Each row of a before or after table is a point. The points were changed in one or more steps. Then noise was added and the rows were shuffled. The steps act on columns, c1 being the first. What was done? A step turns or swaps two columns, mirrors them in a line or flattens them onto one, adds a multiple of one to another, or multiplies or shifts one. Angles are multiples of 10 degrees, from the lower column toward the higher: turns from -170 to 170, lines from 10 to 170 but not 90. Use the fewest steps. Two steps may share a column if one is a turn and the other turns, adds or multiplies; they go together, in the order done. Otherwise the lowest column goes first.

Before:
0.11; 0.15; 0.21
0.08; 0.00; 0.22
-0.61; -0.17; -0.61
0.06; 0.16; -0.11
-0.04; 0.27; -0.04
0.10; 0.18; 0.32
-0.42; -0.13; -0.39
-0.58; -0.24; -0.35
-0.09; 0.20; 0.03
-0.99; -0.61; -0.25
0.06; 0.34; 0.50
0.20; 0.17; -0.33
0.07; -0.09; 0.15
-0.07; 0.37; 0.17
After, 14 rows:
0.14; -0.19; 0.45
-0.01; 0.30; 0.09
-0.02; 0.27; 0.32
-0.99; 0.62; -1.71
-0.60; 0.85; -1.28
-0.42; 0.56; -0.88
0.04; -0.11; 0.64
0.21; 0.14; 0.04
-0.60; 0.60; -1.07
0.06; -0.25; 0.11
-0.10; 0.26; 0.05
0.13; -0.15; 0.33
0.05; -0.21; 0.26
0.02; 0.14; 0.08
Steps: add 1.5 times c1 to c3; turn c2 and c3 by 40 degrees

Before, 12 rows:
0.73; -0.28; 0.26; -0.10; 0.13; 0.03
0.04; -0.48; -0.56; -0.45; 0.08; -0.08
-0.20; 0.13; 0.08; -0.36; 0.07; 0.33
-0.24; -0.55; -0.55; -0.37; 0.11; -0.13
-0.13; 0.12; -0.58; 1.51; -0.05; 0.00
-0.20; 0.03; -0.19; -0.09; -0.62; 0.33
0.51; -0.04; -0.58; -0.50; 0.12; 0.21
-0.18; -0.23; 0.13; -0.09; -0.34; 0.34
-0.06; 0.17; -0.17; 0.45; -0.02; -1.08
0.04; 0.12; -0.53; 0.41; 0.04; 0.23
-0.13; 0.23; 1.10; -0.21; -0.27; 0.15
0.99; -0.01; -0.46; -0.49; -0.52; 0.26
After (12 x 6):
-0.14; 1.18; -0.12; 0.80; -0.31; -0.18
-0.05; -0.48; 0.10; -0.04; -0.01; 0.07
0.86; -0.23; -0.41; -0.23; 0.59; 0.00
0.43; -0.41; -0.42; -0.20; 0.13; -0.09
-0.01; -0.22; -0.26; -0.75; -0.02; -0.39
0.03; 0.32; -0.02; 0.49; -0.13; -1.41
-0.17; 0.20; -0.10; -0.10; 0.65; 0.02
-0.07; 0.25; -0.07; 0.25; -0.10; 0.01
-0.22; -0.15; -0.10; -0.67; -0.06; -0.49
0.69; -0.01; -0.13; -0.34; -0.11; -0.32
-0.18; 0.06; 0.12; -0.25; 0.30; -0.05
-0.01; -0.21; 0.39; 0.08; 0.38; -0.11
Steps: multiply c3 by 0.4; turn c1 and c3 by -20 degrees; turn c2 and c4 by 60 degrees; turn c2 and c5 by 160 degrees; shift c6 by -0.30

Before, 10 rows:
-0.33; -0.36; -0.16; 0.32; -0.32; 0.21; 0.21; 0.48; 0.25; -0.18; -0.19
0.27; 0.08; 0.26; -0.54; 0.34; 0.24; 0.29; 0.02; 0.43; 0.86; -0.47
-0.03; -0.25; 0.06; -0.47; -0.06; -1.08; 0.18; -0.33; -0.07; 0.42; 1.48
-1.46; -0.36; 0.09; -0.37; 0.09; -0.04; 0.11; 0.25; 0.17; 0.30; -0.10
0.45; -0.53; -0.37; 0.09; 0.40; 0.47; 0.07; -0.13; 0.25; -0.25; -0.66
-0.26; -0.03; -0.36; 0.04; -0.06; 0.35; -0.30; -0.08; 0.44; 0.35; -0.50
0.09; -0.35; -0.13; -0.12; -0.12; 0.10; 0.30; -0.25; -0.15; 0.62; -0.46
0.19; -0.47; -0.37; -0.11; 0.03; -1.24; -0.28; 0.43; -0.34; -0.24; -0.01
0.51; -0.29; -0.40; -0.46; -0.16; 0.38; -0.13; 0.25; -0.24; -0.21; -0.53
0.52; 0.31; -0.33; 0.37; 0.37; 0.23; 0.26; -0.23; -0.46; 0.33; 0.81
After (10 x 11):
-0.59; 0.92; -0.36; 0.10; 0.51; 0.02; -0.48; -0.22; 0.21; 0.24; 0.83
0.19; -0.55; -0.10; 0.41; -0.12; -0.37; -0.08; 0.53; -0.34; -0.20; -0.19
0.38; -0.89; -0.36; -0.16; -0.06; 1.17; 0.11; 0.39; 0.49; -0.17; 0.04
0.05; -0.09; -0.36; 0.06; -0.02; -0.49; 0.47; -0.02; -0.26; 0.38; -0.56
1.23; -1.61; 0.08; -0.37; -0.11; -0.70; 0.02; 0.34; -0.25; 0.26; -0.12
-0.33; 0.46; 0.28; -0.63; 0.00; -0.04; -0.05; -0.04; -0.53; 0.91; -0.49
-0.11; -0.23; -0.08; -0.03; -0.23; -0.06; -0.31; -0.19; -0.01; 0.57; -0.44
0.58; -0.84; 0.04; -0.37; -0.29; 0.96; -0.20; -0.35; -0.01; 0.45; 1.51
-0.65; 0.12; -0.38; -0.12; 0.35; -0.21; 0.10; -0.16; -0.21; -0.20; -0.70
-0.66; 0.31; -0.37; -0.30; -0.41; -0.10; -0.03; 0.22; 0.31; -0.19; -0.53
Steps: turn c1 and c6 by 150 degrees; add -1 times c1 to c2; turn c4 and c5 by 30 degrees; turn c7 and c9 by -150 degrees

Before (12 x 14):
1.76; 0.16; -0.26; 0.23; 0.12; -0.94; -0.16; 0.31; -0.06; -0.07; 0.54; 0.40; 0.82; -0.27
-0.12; 0.23; -0.11; -0.16; -0.20; 0.03; 0.65; -0.09; -0.47; 0.02; -0.34; -0.33; 0.16; 0.31
-0.08; 0.08; -0.15; 0.17; 0.40; 0.21; 0.15; -0.16; -0.51; -0.55; 0.57; -0.37; -0.24; 0.17
-0.10; 0.17; -0.42; -0.32; -0.40; 0.18; -0.22; 0.38; 0.04; -0.02; 0.29; 0.37; 0.19; -0.25
-0.07; -0.92; 0.07; 0.10; 0.37; -0.05; 0.74; 0.24; -0.10; -0.06; 0.62; 0.24; 0.74; -0.13
0.14; 0.19; 0.20; -0.49; 0.34; -0.07; -0.27; 0.63; -0.42; -0.03; 0.04; -0.35; 0.12; -0.16
0.30; -0.62; 0.10; 0.63; 0.34; 0.24; 0.19; 0.50; -0.31; -0.35; -0.09; -0.21; 0.17; 0.80
-0.02; -0.21; -0.29; -0.34; 0.44; 0.28; -0.18; 0.37; -0.63; -0.01; -0.39; 0.78; -0.19; -0.13
-0.12; -0.47; -0.80; -0.29; 0.42; -1.21; -0.24; 0.46; -0.44; 0.15; -0.20; 0.12; -0.04; -0.28
0.24; 0.21; 0.17; 0.58; 0.10; -0.01; -0.06; 0.18; -0.11; 0.00; 0.12; -0.19; 0.48; -0.38
0.15; -0.09; -0.05; -0.31; -0.08; -0.70; -0.14; 0.02; -0.50; -0.63; -0.27; 0.23; 0.06; -0.08
-0.24; -0.06; 0.09; -0.21; -0.16; 0.26; 1.40; -0.86; 1.10; -0.37; -0.17; 0.40; -0.14; 0.45
After (12 x 14):
0.21; -0.31; -0.42; 0.10; -0.25; -0.05; 0.12; -0.22; -1.00; 0.48; 0.57; -0.35; -0.18; 0.12
0.27; -0.65; -0.22; 0.70; -0.85; 0.29; 0.23; 0.18; -0.63; -0.06; -0.12; -0.18; 0.49; 0.07
-0.69; -0.46; 0.02; -0.28; 0.10; 0.12; -0.12; 0.04; -0.93; 0.41; -0.31; 0.20; 0.02; -0.03
-0.07; -0.72; -0.26; 0.13; 0.06; -0.08; 0.83; 0.72; -0.11; -0.59; 0.53; 0.23; 0.27; 0.37
0.04; 0.16; 0.00; -0.17; -0.24; -0.13; 0.64; 0.10; -0.90; 0.12; -0.27; -0.34; -0.09; -0.30
0.20; 0.14; 0.07; -0.35; 0.46; -0.07; -0.22; 0.21; 0.09; 0.09; 0.33; 0.41; 0.38; -0.45
-0.04; 0.10; 0.03; 0.60; 0.32; 0.24; -0.02; 0.45; -0.20; 0.14; 0.16; -0.21; 0.23; 0.31
-1.19; -0.28; -0.86; -0.31; 0.36; -0.08; -0.17; -0.09; -0.93; -0.38; -0.21; 0.07; 0.42; -0.18
0.30; -0.27; 0.16; -0.24; -0.45; -0.26; 1.37; -0.17; 2.23; 0.27; -0.14; 0.39; -0.87; -0.16
-0.92; 0.07; -0.24; 0.24; 0.24; 1.78; -0.14; 0.80; -0.14; 0.15; 0.57; 0.39; 0.33; -0.01
-0.08; 0.15; -0.12; -0.55; 0.00; 0.09; -0.28; 0.07; -0.86; 0.13; 0.05; -0.31; 0.58; 0.42
0.33; -0.14; -0.53; -0.38; 0.10; 0.04; -0.17; -0.18; -1.26; -0.14; -0.38; 0.76; 0.39; 0.09
Steps: swap c1 and c6; mirror c2 and c10 in the line at 20 degrees; turn c3 and c5 by 50 degrees; turn c5 and c14 by 110 degrees; swap c8 and c13; multiply c9 by 2

Before, 8 rows:
-0.48; -0.07; 0.28; 0.03; -0.44; 0.00; -0.03; 0.33; 0.58; -0.72; 0.52; -0.44; -0.34; 0.63; 0.25; -0.67; -0.27; -0.52; -0.26; 0.00; -0.52; 0.54; 0.70; -0.77
0.59; 0.04; -0.20; -0.07; 0.58; -0.25; -0.14; -0.07; -0.18; 0.16; 0.25; 0.30; 0.49; 0.01; -0.75; 0.79; -0.26; 0.08; -0.03; 0.01; 0.08; -0.48; 0.05; -0.21
0.79; 0.17; -0.04; -0.10; 0.78; -0.59; -0.37; -0.28; 0.21; 0.37; -0.11; -0.04; 0.37; -0.42; -0.65; 0.18; 0.23; -0.12; 0.25; -0.16; -0.49; -0.06; -0.17; -0.60
0.33; 0.38; -0.03; 0.28; 0.44; -0.08; 0.47; -0.58; -0.18; 0.06; -0.19; 0.21; 0.14; -0.28; 0.47; 0.87; 0.65; 0.19; 0.99; -0.17; -0.04; -0.53; -0.43; 0.73
0.52; 0.29; 0.13; 0.38; 0.37; 0.45; 0.53; -0.32; -0.12; -0.07; -0.03; -0.03; 0.51; -0.69; -0.05; 0.03; 0.53; 0.35; 0.56; 0.01; 0.66; 0.40; -0.67; 0.51
0.28; -0.29; -0.07; 0.26; -0.39; 0.67; 0.40; -0.04; 0.41; -0.28; 0.18; -0.07; -0.37; 0.32; 0.55; -0.05; -0.43; -0.69; -0.65; -0.20; -0.83; 0.11; 0.14; 0.14
-0.33; -0.51; -0.04; 0.26; -0.73; 0.44; 0.28; -0.36; 0.78; -0.49; 0.27; 0.09; -0.09; 0.21; 0.13; 0.15; -0.32; -0.58; -0.24; 0.41; -0.74; 0.39; 0.15; -0.53
-0.32; 0.02; 0.35; 0.01; -0.23; -0.44; -0.37; 0.14; 0.72; -0.80; 0.79; -1.09; 0.15; 0.10; -0.16; -0.16; -0.57; -0.96; -0.31; 0.03; -0.62; 0.53; 0.07; -0.48
After, 8 rows:
0.58; 0.06; -0.54; -0.08; 0.55; -0.26; 0.27; -0.07; -0.19; 0.15; 0.27; 0.30; -0.02; 0.05; 0.76; 0.77; -0.26; 0.07; 0.06; 0.01; -0.42; -0.48; 0.05; -0.23
-0.49; -0.07; 0.39; 0.02; -0.19; -0.01; -0.43; 0.34; 0.61; -0.69; 0.53; -0.45; 0.14; 0.66; -0.22; -0.67; -0.26; -0.52; -0.18; 0.01; -1.00; 0.55; 0.71; -0.76
0.55; 0.30; -0.44; 0.38; -0.22; 0.46; 0.83; -0.32; -0.12; -0.08; -0.04; -0.04; 0.31; -0.69; 0.07; 0.01; 0.52; 0.35; 0.09; 0.02; 0.15; 0.41; -0.68; 0.51
-0.32; -0.53; 0.08; 0.26; -0.57; 0.45; -0.45; -0.36; 0.80; -0.47; 0.26; 0.09; -0.07; 0.22; -0.14; 0.16; -0.33; -0.58; -0.35; 1.05; -1.25; 0.39; 0.16; -0.55
0.27; -0.29; 0.33; 0.27; -0.23; 0.67; -0.31; -0.04; 0.41; -0.28; 0.19; -0.07; -0.19; 0.30; -0.56; -0.06; -0.42; -0.68; -0.77; -0.50; -1.32; 0.12; 0.15; 0.13
0.82; 0.16; -0.33; -0.10; 0.68; -0.56; 0.43; -0.25; 0.20; 0.37; -0.10; -0.02; 0.08; -0.39; 0.64; 0.17; 0.23; -0.12; 0.44; -0.36; -0.99; -0.05; -0.17; -0.60
0.33; 0.37; -0.16; 0.27; -0.30; -0.08; 1.05; -0.60; -0.16; 0.08; -0.19; 0.21; 0.03; -0.28; -0.49; 0.87; 0.66; 0.19; 0.46; -0.40; -0.55; -0.52; -0.44; 0.73
-0.32; -0.01; -0.04; 0.01; 0.11; -0.45; -0.52; 0.15; 0.71; -0.81; 0.78; -1.09; 0.38; 0.11; 0.17; -0.13; -0.57; -0.95; 0.00; 0.08; -1.12; 0.53; 0.07; -0.48
Steps: turn c3 and c13 by 70 degrees; turn c7 and c19 by -40 degrees; turn c5 and c7 by 40 degrees; multiply c15 by -1; multiply c20 by 2.5; shift c21 by -0.50
